Each row is a point. Two turns around zero, p and q, are shown by what they do to some points. Where does a point land after both, in the order given? Backwards means that the second turn is done in reverse. Each puzzle has new turns, and all numbers are rounded.
In the rows, zero is written as 128.

Turn p:
[164 127 148] -> [108 133 164]
[120  93 131] -> [113  96 119]
[108 117 102] -> [149 109 108]
[119 174 131] -> [141 172 120]
Turn q:
[137 122  96] -> [110 153 115]
[112 144 156] -> [135  96 143]
[146 109 148] -> [159 138 131]
[ 88 152 124] -> [100  91 124]
[138 101  87] -> [116 165  96]
[147 139 158] -> [149 125 158]
Where do these land?
q, then p: [132 133 100] -> [139 142 106]
p, then q: [ 79 153 127] -> [ 80 155 132]
p, then q backwards: [148 129 140] -> [139 148 125]
q, then p: [153  96 145] -> [138 145 167]

Turn p:
[145 131 134 136  82 150] -> [104 104 125 101  97 117]
[146 149 131 149 134 138] -> [111 142 139 111 122 148]
[173 122  73 125 135 163] -> [108 119  86  79 162 150]
[102 124 102 119 110 101] -> [132 140  97 151 124  98]
[119 103 145 148 110 109] -> [144 116 122 147  92 132]
[ 89 133 147 112 163 131] -> [134 131 160 166 158 124]
[121 133 164 107 162 103] -> [166 144 167 143 141 126]
Turn q:
[136 117 100 128 104 148] -> [135 107 125 158 120 150]
[ 96 136 152 185  96 116] -> [112 105 143 153 135  61]
[163 142 137 146 165 115] -> [124 123  91  88 146 122]
[158 134 133  95 122 143] -> [164 126 128 112 117 153]
[134 112 116  98 120 110] -> [121 124 150 117 117 158]
[ 79 144 116 132 107 131] -> [113 142 142 164  99 105]
[130 110 141 112 182 133] -> [126 168 118 105 161 147]
Where do these land?
p, then q: [128  90 135 143 113 129] -> [131 101 135 152 142 147]
q, then p: [113 110 124 124 125 107] -> [125 120 150 149 125 124]
p, then q: [120 135 152 108 172 164] -> [142 165 124 110 175 114]
q, then p: [124 132  90 123 166 138] -> [ 80 136 113 134 147 121]
q, then p: [130 174 126 139  77 147] -> [148 122  89 108  75 129]
q, then p: [138 100 147 136 121 103] -> [156 114 150 144 143 133]
q, then p backwards: [135 145 103 137 176 123] -> [142 136  77 148 118 128]
p, then q backwards: [113 173 157 126  88 139] -> [ 84 145 137 131 108  82]
p, then q: [151  93 118 117 113 103] -> [129  97 121 122 118 169]

Turn p:
[109 171  83 101 129 102 104 145] -> [171 102 128 116  81 102 109 152]
[108 156 146 130 102 113 104 135] -> [124 109 133 103 138 110  97 153]
[110 123 124 111 130 103 156  96] -> [118 123 125 127 102 140 101  91]
[139  83 158 162 150 152 141 158] -> [ 91 127 124 165 165 139 174 132]
[153 136 125 144 123 105 115 128] -> [152 118 149 132 146 138 119 132]
[119 136 114 101 150 121 131 106] -> [144 132 107 133 103 121 113 107]
[ 97 131  83 120 122 120 131  84] -> [133 154 133 132  75 137  89 123]
[155  88 155 132 123 153 118 162] -> [114 127 112 127 167 151 174 147]
[153 131 125 115 126 141  98 146] -> [157 131 115 116 143 129 146 151]
[155 130 121 124 108 137 137 161] -> [138 119 144 106 132 133 166 137]
[111 125 175 166 145 161 173  87] -> [ 68 166 137 149 157 106 119  83]
Turn q:
[117 168 132 155 143 124 113 143] -> [153 120 139 126 121 119 169 150]
[166 124  85  97 109  97 167  99] -> [130 172  77 144 164 124 108  90]
[105 127 114 141 136 106 122 114] -> [137 142 142 108 147 108 130 135]
[141 127 134 169 117 120 135 145] -> [126  91 118 126 143 114 150 123]
[126 128 136 133 152 147 105 165] -> [129 106 132 111 108 156 142 156]
[132  97 105  71  74 104 157 129] -> [ 96 156  79 155 146 111  68 129]
[119 142 152 118 156 148 136 127] -> [118 139 154 138 109 150 147 130]
[137 115 122 133 120 142  88 126] -> [150 107 127 107 110 131 105 126]
[104 148 137 150 140 178 135 129] -> [143 107 174 154 127 151 142 138]
[126 165 164 157 130 134 106 125] -> [146 108 151 133  96 108 165 126]
[134  67 127  84 131 109 142 105] -> [ 82 160 117 105 136 135  80 104]
Where do these land?
q, then p backwards: [126 107 142 122 159 131 147 119] -> [131 110 137 140 103 136 155 117]
p, then q backwards: [105 115 127 158 153 139 123 153] -> [109 148 148 124 107 127 156 152]
q, then p: [129 133 115 122  96 146 119 109] -> [149 135 138 138 154 144 117 144]
q, then p: [116 185 151  98 122 121  72 105] -> [146 102 182  67 153 143 123 131]
p, then q backwards: [177 140 106 114 128 156 186 135] -> [150 161 153 157 176 115 126  85]
q, then p: [118  73  72 133 110 103 133 152] -> [169 114  74 168 102 118 139 153]
q, then p: [153 110 147 126 130 124 119 133] -> [119 141 120 115 105 144 116 132]
q, then p: [112 129 167 110 115 112 129 136] -> [104 101 144 117 116 128 106 146]
p, then q: [116 159 124 170 139 120 123 112] -> [126 114 131  99 104  97 156 129]

Turn p:
[105 121 136 173 131 134  91 157 139 137 149] -> [129 105 160 116 122 147 121 157 121 125 179]
[151 109 168 131 125 122 119 143 129 137 153] -> [117 116 160 121 144 122 156 129  96 136 132]
[129 131  96  99 159 177 135 152  83 160 136] -> [134 204 146 113 134 141 111 156 126  99 107]
[147 149 151 131 107 144 128 139 106 153 127] -> [145 141 142  96 110 124 160 128 116 123 120]
[125 163  92  94 140  96 100 112 115 126  93] -> [127 141 111 136  98 117  89  77 139  89 122]
[126 148 126 119 128 110 169 154 161 112 129] -> [126 139  96 126 161 115 146 108 150 141 156]
[150 146  96 139 141 142 150 126 155  97 156] -> [114 143  74 149 141 147 142 144 118 125 148]
[ 92 146 142 137 104  86 155 105 131  89 144] -> [117 104  95 139 111  76 125 126 142 170 149]
[130  80 122 140  98 132 108 116 163 137 156] -> [ 95  78 130 110 148 155 120 152 115 138 119]
[108 114 128 116 125 128 123 104 131  86  88] -> [121 107 126 168 113 123 121 119 170 129 106]
[185 106 118 138 138 130 133 138 108 155  97] -> [170 127 137 127 155 139 141 123 103  88  94]
[ 87 124 161 118 140 135 124  91 114 147 109] -> [139 133 161 134  98 128 104 117 140 171 106]
Turn q:
[138 118 137  96 121 139 148 137  98 140 142] -> [144 151 139 106 119  98 109 110 119 138 125]
[133 129 141 172 132  97 132 116 132 116 165] -> [140 123 106 173 133 124 151 102 147 105 132]
[110 141 154 163  85 105 121 109 131 136 146] -> [133 115 117 154 126 130 124 113 127  77 170]
[133  81 136 117 134 153 138 110 115 127 127] -> [151 105 142 121 129 122 111 104 106 152 108]
[115 112  90  95 116 142 174 137 112 158 146] -> [159 138 127  83  82  95 140 132 108 137 121]
[137 103 118 105 125 154 123 138 155 139 110] -> [136 114 148 108 111 148 114 141 130 163 128]
[120 111 125 134 118 152 146 169  95 146 137] -> [140 159 119 127  86 123 104 120 101 132 112]
[109 121 157 142 121  66 126 138 127 128 142] -> [147 128 124 176 134 100 118 145 148  93 138]
[164 159 159 153 138 100 104 100 143 129 112] -> [ 92 114 145 148 160 142 131 109 172 100 133]
[123 172 123 132 172 142  96 124 172 128 112] -> [ 68 122 140 140 141 152 164 152 140 154 139]
[118 172 159 145 158 122 110  96 154  88  87] -> [ 86 119 154 153 192 159 156 143 124 112 130]
[130 137 119 109 160 147  69  95 122 113  99] -> [ 75  96 121 113 174 132 117 136 121 160 121]
[133 117  98 100  98 144 150 166 121 111 154] -> [172 166 104  97 110 129 123 133 123 150 137]
[128 119  77 127 115 130 155 156 116 134 112] -> [147 142 108  93  96 137 131 151 124 122  99]
Where do these land?
q, then p: [146 123 117 133 136 149 114 126 112 153 129] -> [120 114 131 113 112 131 104 122 144 135 109]
p, then q: [ 98 115 115 194 129 106 141 115 118 139 186] -> [124 154  83 137  85  90  78 128 155 153 120]
p, then q: [137 112 138 124 131 116  94 114 105 123 121] -> [139 120 128 145 149 136  98 123 116 106 124]
q, then p: [144 211 120 116 110 134 122 135 112 133 112] -> [ 85 176 112 135 105 114 117 116 163 154 160]
p, then q backwards: [128 148 156 114 141 131 115 155 134 140 135] -> [137 157 149 116 124 151 147 122 139 134 138]
q, then p backwards: [139 110 121 116 165 133 168 132 166  66 113] -> [152  95 169 144 140 174 176 130 136 151 107]
p, then q: [145 115 118 119 131 101 170 108 114 149 119] -> [ 99 112 127 108 141 119 123 138 156 121  89]
q, then p: [112 130 116 117 107 131 114 130 105 143 162] -> [106 122 107 112 122 106 102 130 109 111 129]
p, then q backwards: [104 111 143 118 139 146 110 102 113 143 109] -> [148 100 145 128 142 138 138 152 136 148 104]
q, then p: [146 118 148 126 106 141 144 116 118 126 118] -> [114 128 138 149 107 134 140 117 114 131 108]
p, then q backwards: [106 124 121 138 110 114 143 198 114 145 116] -> [143 148 133  75  96  87 142 106 134 123 126]
p, then q: [132 118 123 121 132 134 101 106 225  75 117] -> [142  68 113 146  83 155 165 113  63 155 125]

Turn p:
[125 151 129 128  88 162 151 151 136 124 133 128 143 137] -> [120 134 144 135 125 140  89 125 157  98 128 127 116 157]
[100 150 112 160 128 157 147 130 114 108  96  89 126  89] -> [132 163  82 117 124 148 129 119 157 113 114  90 157 159]
[159 160 146 101 149  82 156 137 137 136 135 121 153 113] -> [113 141 138 129 145 134 109 121  87 133 193 114 134 116]
[143 144 129 141  89 106 103 104 153 117 133 137 122 154] -> [133  99 152 113 161  91 126 114 143 135 133 148 130 149]
[114 117 143  86 115 162 106 107 138 115 146 116 122 163] -> [113  97 126 115 124 118  91 161 143 125 100 163 135 110]
[145 126 111 132 103 127 104 106 137 120 169 136 112 106] -> [132 124 130 148 156 122 132  99 153 144 123 169 141 118]
[143 151 127 136 134 151 119  97 117 118 124 152  92 129] -> [135 119 130 114 114 134 135 126 165 175 131 139 137 137]
[143 121 110  96 149 162 125 152 139 152  93 137 147 123] -> [122 155 141 113  89 124 106 120 130 123 119 103 105  88]
[111 101 110 106 139  98 145 172 155 136 113 105  93 138] -> [159 129 104 142  86  92 120 123  82  98 134 132 129 126]
[138 129 130 160 108  99  93 129 114 118 163 146 148 156] -> [123  84 150 130 173 137 149 106 119 130 118 144 105 143]
[141 100 107 154 161 110 158  97 155 163 140 143 166 102] -> [149 193 163 121 155 140 166 132 103 125 136 137 131 101]
[105  89 117 139 112 139 132 140  95 112  98 140 132  98] -> [137 129 108 154 117 133 164 135 160 100 111  94 122 116]
[ 89 158 111 142 156  97 158 109  94 162 147 136 160 163] -> [ 96 131 147  88 121 173 174 137  90 105 149 148 131 156]
[163 102 170 100 103 160 116 124  80 146 135  95 129 107] -> [ 83 114 141 183 128 137 103 144 138 147  98 100 163 101]
[ 89 162 181 159 160 117  87 145 147 112  94 164 108 131] -> [123 120  81 100 134 100 143 150 126 175 136 110  63 168]
[140  87 116 106 153 120 148 148 137 110 127 101  97 137] -> [174 118 111 145 100 123 112 136  96 121 125 128 149 103]
Turn q:
[ 98 192  76 148 131 108 110 120 137 112 132 162 134 140] -> [186 139 117 172 117 175 131 119 131 115 147 104  91 141]
[115  86 161 126  99 102 146 114  98 151 130 137 143 102] -> [ 97 120 118 128 107 121 112 151 156 156 123 140 179 153]
[100 155  95 123 129 131 108 146 144  94 153 170 147 137] -> [145 152 116 168 113 167 115 109 121 126 157 140  90 115]
[154  92 137 128 147 126 136 124 165 126 131 125  76 134] -> [117 121 131 130 184  85 118 127 125 148 121 113 123 103]
[ 92  71 143 128  88 114 141 133  83 175  83 119 151 148] -> [ 87  90  77  90 106 138 124 156 187 121 110 142 159 151]
[171 115 153 121 190 157 123 116 107 126 137 124  96 137] -> [137 127 140 104 133  72 114 123  85 145  81 133 108 114]
[145 150 147 124 127 168 136 126 129 126 140 122  73 130] -> [142 111 144 138 154  82 149 103 104 121 123 152 121 136]
[118 151 118 120 118 134  75 142 155 116 135 135 143 121] -> [128 139 160 147 130 162 120 138 128 108 149 144  92 122]
[142 145 147 107 157 122 147 158 135 126 111 125 112 117] -> [136 136 120 103 161 129 132 133  84 136 131 138 135 134]
[115  97 133 130 107 136 148 108 131 140  95 114 166 129] -> [ 92 102 122  98 104 141 144 130 155 140 136 111 142 128]
[109 101 136 125 126 143 155 104 115 138 106 121 132 100] -> [104  91 118 123 107 119 145 143 123 150 129 121 151 132]
[139 162  68 117 103 113 109 147 122  76 143 134 149 135] -> [177 169 127 142 104 153 130 124 139  99 174 135 117  91]
[135 159 127  93 152 122 123 102 151 135 157 113 104 143] -> [154 144 155 144 158 132 160 121 120 149  94 135 114 114]
[156 172  99 142 124 138 129 158 147 118 166 154 161 147] -> [139 195 129 140 117 139 133  89 121 105 153 120  97 136]
[135 133 113 135 169 142 124 139 138 144 159  96  90 108] -> [124 136 137 156 153 103 143 140  85 104  95 115 126 111]
[144 104 147 151 100 110 128 114 104 154  87 129 150 112] -> [113 112 131  92 107 117 113 158 160 129 137 110 152 164]
[108  92 175 158 109 109 142 125 113 117 112  96 149 136] -> [100  94 131 100 120 141  96 111 151 123 117 121 181 130]
Where do these land?
q, then p: [169 116 136 134 166 188  56 108 117  82 133 147 114 119] -> [106  78 101 198 134  79 163 127 132 181 142 122 133 136]
q, then p: [119 135 121 135 155 132 168 136 121 109 144 136 132 113] -> [106 128 142 124 133 154 152 108 137 117 119 119 158 131]
p, then q: [113 110 175 148 116 134 149 173 144 135 138 136 139 165] -> [151 108 111 110 156 101  83 112 129  86 116 149 122 124]
q, then p: [127 131  90 132 143 146 149 138 133 127 144 113 159 138] -> [124 141 111 127 127 140 124 120 160 111 141 127 168 146]
q, then p backwards: [113 138 106 136 112 161 147 142 141 165 124 158 118 139] -> [ 86 144 137 148 112 103 114 154 117 126 128 149 120 103]
p, then q: [126 150 139  96 111 164 165 150 135 140 113 145 163 122] -> [132 113 169 162 153 147 118 107 120  98 139 163 122 119]
q, then p: [134 123 135 115 138 158 117 124 139 140 177  83 120 128] -> [126 141 103 126 137 126 156 163 144 132 161  91 124 151]
q, then p: [105 123  96 105 111  89 125 148  61 134 129 103 129 142] -> [159 139 145 119 135 128 103  82 169  97 145 102  93 104]
q, then p: [138 146 135 108 134  74 107 145 142 151 121 134 130 154] -> [130 137 126  93  96 132  86 118 123 162 130 121 104 119]
q, then p: [183 118 155 121 118 114 123 113 126 139 173 126 126 155] -> [101 136 130  91 145  89 126 136 114 153 174 118 117 140]
p, then q: [140 101 143 166  85 103 120 118 142 110  78 100  94 121] -> [137 160 129  77 147 150 114 130 152 123 106  72 157 108]
q, then p backwards: [136 104 117 101 142  91 102 107 112 152 114 127 136  98] -> [119 106 173 122 148 164 144  94 128 128 114 132 122 142]
q, then p: [134 114 125 113 129 116  95 113 139 136 134 138 103 119] -> [136 138 118 142 122 114 131 120 103 150 128 117 100 141]
q, then p: [117 132 111  88 144 115 156 143 119 154 105 119  91 101] -> [145 139 140 136  91 172 139 107 102 103 143 105 113 115]
p, then q backwards: [117 117 131 127 136 112 117  91 132  68 137 129 130 131] -> [117 120 120 101 117 103 139 136 124 122  85 114  88 142]
p, then q backwards: [120 155 108 152 116 117 103 131 123 122 125 154 129  94] -> [130 136 122 126 103 145 156 127 155 141 130 145 129 168]
p, then q backwards: [ 85 164 154 199 121 163 178  97 149 113  88 129 162 139] -> [177 163 131 140 112  67 111 143 133 207  84 137 154 133]

Turn p:
[126 202 108 175 152 104 143 138 125 140 148 147 144 137] -> [133 125 142  86 114 117  79 106 194 150 113 112 122 143]
[ 97 140 151 115 116 138 141  95 128 127 103 155 114 122] -> [130 156 136 108 166 132 139 152 116 142 141 132 105 149]
[137 171 129 123 161 115  81 139 127  84  90  75 140  90] -> [165  82  99 110 105 124 189 121 154 152 112 138 161 169]
[123 112 134 109 128 126 123 133 133 147 119 132  78 126] -> [114 150 118 141 116 134 146 158 126 102 141 123 109 137]
[141 169 135 109  80 146 133 140 107 125 147 108 122 143] -> [164 128 137 130 127 108 109 174 125 130  83 128 133 113]
[138 111  99 132 131  98 128 127 137 109 134 153 136 121] -> [140 124 126 144 114 152 108 103 126 139 160 120 130 132]
[ 93 145 102 107 129 110 104 124 156 139 118  78 106 121] -> [147 125 117 100 118 125 161 155 144  93 150 100 167 139]
[101  94 143 135 150 115 130 136 113 134 152 159 134  98] -> [ 85 126 114 115 116 147 114 126 119 145 164 157 117 116]
[139 113 153 120 150 107 111 123 132 136 152 132 143 150] -> [123 139 116 139 127 127 139 109 151 134 139 143 125  85]
[136  98 131 123 156 123 156 124 105 146 122 141 153 140] -> [100 124 106 130 140 122 121  96 112 138 131 114 101 104]
[141 141  99 157 146 150 118  88 111 144 127 138 138 134] -> [128 121 125 132 155  86 102  99 144 118 137 134 124 154]
[128  92 128 129 153 146 124 124 122  99 125  83 118 149] -> [116 139  91 143 133 129 151 106 108 107 105 134 165 129]
[136 128 135 157  91 112 129 145 125 128 107 141 149 133] -> [132 133 171 132 107 116 125 117 112 159 123 118 126 127]
[140  96 148 114  83 104 153 137 169 142 141 118 106 106] -> [145 140 161 125  96 163 141 144  94  91 139 132 108  98]
[143 106 125 115  95 225 145 148 130 121 136 159 139 150] -> [ 98 109 162 185 185 138  97 153  95 118  84 137 128 125]
Turn q:
[187 126 102 122 146 114 147 157 114 119 126 131 144 137] -> [141 115 150  99 115  94 121 153 136 164 156 145 107 133]
[115  70 137 105 130 127 110  48 125 117 114 182 129 118] -> [119 154 139 133 140 162  74 117 109  91 127 124 106  46]
[130 115 144 120  96 137 137 129 162 134 154 200 124 109] -> [156 155 131 158 143 183 117 106 126 169 145 136 126 101]
[114 128  94 124 146 148 110 153 113 103 112 132 106 124] -> [150  95 116 153  98  99 123 129 117 120 115 140 126 119]
[133 142 138 108 110 121 143 133 111 165 148 181 127 151] -> [115 140 140 150 139 155 131 161 136 173 144 133 156 101]
[139 140 120 137 144 145  66 111 128 210 142 106 136 144] -> [143 140 140 133 169 114 119 161 194  86 114 130 181 136]
[129  93 146 115 143 136 146  81 117 191 110 104 116 110] -> [101 152 128 111 195 120  90 147 114 108  92 136 136 124]
[133 166 128 131 146 116 141 144 120 103 101 121 128 112] -> [136 103 131 103 116 106 165 122 105 140 120 123 127 125]
[116 144 142 137 120 111 149 137 172  99 126 103 118 146] -> [100 125 127 121 113 135 158  80 134 136 124 133 114 155]
[105 117 110 109 145 117 117 159 121 107 114 104 148 111] -> [135  83 117 129 118 108 120 127 128 124 117  95 102 138]
[107 146  91 154 123 121 147 141 121 101 111 119 128 136] -> [119 100 114 142 114 105 161 121 107 117 154 136 116 137]
[147 132 131 116 100 136 118 152 120 129 109 101 134 125] -> [135 145 123 128 121  91 126 126 131 143 127 100 134 147]
[133 131 151 123 131 127 144 152 135  99 130 116 115 141] -> [116 126 134 120  96 131 133 113 120 150 114 131 122 150]
[108 122 128 176 138 112 103 132 107 133 120 142 117 134] -> [137 125 156 158 123 135 154 151 118  90 123 131 121 129]
[119 152 138 139  95 120 135  87 138 127 200 102 117 114] -> [117 168  68 107 130 178 153 132 150 113 135 137 129 145]
[132 124 148 130 136 161 135 132 142 111 130 103 160 134] -> [130 121 132 102 117 132 103 103 122 122 138 116 145 161]
Where do these land?
q, then p: [100 149 123 147 107 158 166 156 148 159  99 158 108 109] -> [ 94 129 112 112 136  87  95  69 132 139 130 131  98 128]
q, then p: [121 146 134 107 151  95 106 116 141 150  86 161 110 145] -> [112 117 140  81 124 151 167 113 105 135 142 149  99 142]
q, then p: [119  87 138 117  97 161 112 101 126 119 143 157 145 142] -> [144 105 143 130 131 100 121 141 151 130 125 175 167 147]
q, then p backwards: [128  86 156 133 123 161 129 103 126 114 132  88  99 129] -> [131 117 121 170 130 143 169 121 108 117 145 121  83 136]
q, then p: [122  86 125 157 109 112 128 138 153 158 160 145 113  93] -> [106 141 126 150 132 127 120 113 175 104  92 137 113 171]
q, then p backwards: [157 109 116 102 118  87 108 128 124 133 100  91 142 118] -> [128 166 130 130 133 123 142 117 107 186 109 135 128 155]
p, then q: [ 99 158 127 134 126 108 155 107  90 130 112 143 128 110] -> [109 125 117 137 127 106 123 155 175 149 102 130 142 112]
p, then q: [130 102  91 161 117 143 101 121 157 112 135  97 107  99] -> [114 139 145 120  81 157 112 126 119 120 184 108 126 125]
p, then q: [109 150 106 118 133 134 150 101  91 134 151 144 144 142] -> [149 104 129 124 130 110 127 144 177 111 102 125 119 110]
q, then p: [159 128 109 106 155 105 135 118 136 124 116 152 166 103] -> [128 108  98 137 113 146 150 145 129  96 148 154  99 108]
q, then p: [130 154 104  95 145 145 110 117 145 125 144 101 143 153] -> [147 114 147 137 144 155 136 118 121 119 172 115 154 108]
p, then q backwards: [164 157 167 154 107 141 130 120 149 146 101 103 163 163] -> [151 142 148 130 150  99  94 141 160 139  67 132 101 115]
p, then q: [119 113 148 141 122 112 139 163 143 111 130 110 117 162] -> [131 131 110 121 145 114 146 108  99 127 142  97 160 135]
p, then q: [138 159 121 117 134 112 127 139 137  91 134  99 107 105] -> [132 144 135 131 121  93 100 108 133 154 164 135 134 130]
p, then q: [106 103 122 121 156 136 135 149  88 105 151 155 136 140] -> [149  98 112 167 154 123 128 143 142  90 136 123 145 122]
q, then p: [171 132 123 114 131 111 128 153 103 109 136 106 114 167] -> [135 150 166 123 104 138 132 168 130 135 141  99 123  99]
p, then q: [104 157 166 152 143 157 117 146 116 158 146 165 133  96] -> [120 108 147 184 140 164 121 108 142 153  88 121 130 109]
